Rows are points. To make a cloud, some directions were put in groups of two or more. Within a group, all points are equally far from the middle, so they leave a hole (a ring in 2 directions, a hollow ball in 3). The other directions are filled evenly. Then the cloud was stretched, turned, moved and blurred a little. Count the holes, and give their numbers of directions, smallest first.

Cloud (22 x 3):
-0.44	-0.05	-0.13
0.32	-0.41	0.06
0.22	0.18	0.44
0.05	0.42	0.24
-0.74	0.11	0.12
-0.20	-0.33	-0.11
0.43	0.24	0.31
0.14	0.58	0.15
-0.46	-0.22	0.20
0.10	-0.54	0.04
0.03	0.51	-0.08
0.00	0.54	0.06
-0.31	0.43	0.28
-0.35	0.33	0.21
0.27	-0.08	0.22
0.47	-0.14	0.08
-0.04	-0.51	0.07
0.43	0.15	0.39
0.74	-0.23	-0.12
-0.30	-0.28	0.15
-0.13	-0.50	-0.29
-0.19	0.30	-0.17
Holes: 0

Cloud (32 x 4):
-0.09	-0.41	-0.34	-0.16
0.09	-0.30	0.50	0.09
0.54	0.35	-0.11	-0.13
-0.27	-0.25	-0.28	-0.30
-0.46	-0.52	0.18	0.24
-0.34	0.23	0.39	0.37
-0.31	-0.39	-0.19	-0.28
-0.21	-0.46	-0.29	-0.19
-0.05	0.28	0.17	-0.25
0.21	0.01	0.55	0.46
-0.38	0.32	0.17	0.19
0.44	0.65	0.13	0.24
-0.29	-0.06	0.53	0.42
-0.07	0.04	-0.45	-0.18
0.01	-0.46	-0.30	-0.05
0.40	0.25	-0.34	-0.10
-0.21	-0.15	0.57	0.38
0.07	0.34	-0.20	0.49
-0.27	-0.50	-0.23	-0.18
0.14	-0.16	0.31	-0.26
0.44	0.64	0.09	0.32
-0.02	-0.10	0.60	0.39
-0.44	-0.37	0.37	0.32
0.24	-0.12	0.53	0.37
-0.21	0.22	-0.19	0.45
0.49	0.06	-0.23	-0.16
0.25	-0.39	-0.15	0.13
-0.18	0.32	0.13	-0.17
0.30	0.07	0.13	0.62
0.38	-0.21	-0.23	-0.09
-0.05	0.05	0.17	-0.35
-0.27	-0.34	0.50	0.25
Holes: 2 (2, 2)

Cloud (53 x 6):
0.49	0.46	-0.40	0.12	-0.22	-0.70
0.00	-0.05	0.32	-0.23	0.53	-0.22
0.21	0.05	0.10	-0.16	-0.06	-0.23
-0.56	0.31	-0.04	-0.20	0.17	0.22
-0.12	0.35	-0.35	0.58	-0.19	0.07
-0.11	0.34	0.52	0.49	0.62	0.16
0.08	0.21	-0.53	0.06	-0.30	-0.11
0.35	0.39	0.06	-0.27	-0.20	-0.28
-0.19	-0.28	0.41	-0.24	0.24	-0.33
0.10	-0.11	0.49	0.47	0.39	0.21
0.12	0.30	-0.34	-0.19	0.38	-0.36
0.15	0.35	-0.28	0.08	0.33	0.26
-0.07	0.41	0.26	0.41	0.48	0.29
0.00	-0.06	0.34	-0.22	-0.38	-0.39
-0.37	0.20	0.68	0.65	0.51	0.41
0.06	0.15	0.37	-0.25	-0.22	-0.05
-0.20	-0.49	0.44	-0.08	0.52	-0.09
-0.44	-0.22	0.30	0.72	-0.10	0.25
-0.20	0.50	-0.11	0.49	0.32	0.42
0.20	0.41	0.24	0.20	0.28	-0.12
-0.15	0.36	-0.22	0.45	-0.27	-0.06
-0.43	-0.33	0.45	0.05	-0.22	0.09
-0.40	-0.55	0.38	-0.31	0.41	-0.26
0.25	-0.32	0.24	0.53	-0.04	0.27
-0.23	0.19	0.08	-0.26	-0.07	0.15
0.15	0.35	-0.27	0.31	-0.07	0.19
-0.25	-0.18	0.26	0.31	0.30	-0.34
0.28	0.05	0.14	0.28	0.27	0.03
-0.32	-0.52	0.45	0.16	-0.09	0.26
0.08	-0.04	0.38	-0.11	0.44	0.16
0.02	0.24	-0.23	0.68	-0.40	-0.02
-0.26	-0.04	0.59	0.38	0.07	0.33
-0.57	-0.23	0.31	0.09	-0.06	0.24
0.37	0.06	0.55	0.03	-0.02	-0.07
-0.15	0.02	0.15	-0.10	0.45	0.00
0.16	0.70	-0.16	-0.13	-0.29	0.23
-0.25	0.31	-0.11	-0.32	-0.11	-0.03
0.15	0.87	-0.05	-0.05	0.20	-0.19
-0.17	0.04	0.00	0.12	-0.04	0.09
-0.11	0.27	0.24	0.41	-0.33	0.41
-0.19	0.07	-0.25	0.44	0.31	-0.09
-0.29	0.24	0.29	0.78	0.36	0.48
-0.07	0.20	-0.16	0.35	0.04	0.26
-0.08	-0.24	0.79	-0.26	0.41	0.11
-0.36	0.28	0.48	-0.22	-0.01	-0.04
0.37	0.63	-0.17	-0.50	-0.05	-0.45
0.03	0.08	0.28	-0.17	0.40	0.18
-0.04	0.13	0.43	0.71	0.29	0.38
-0.07	0.14	-0.15	-0.15	-0.07	0.21
0.22	0.49	-0.49	-0.01	-0.10	-0.82
0.02	0.66	-0.03	0.02	0.54	-0.07
0.00	-0.21	0.14	-0.26	0.12	0.32
-0.01	0.24	0.68	0.45	0.02	0.20
Holes: 0
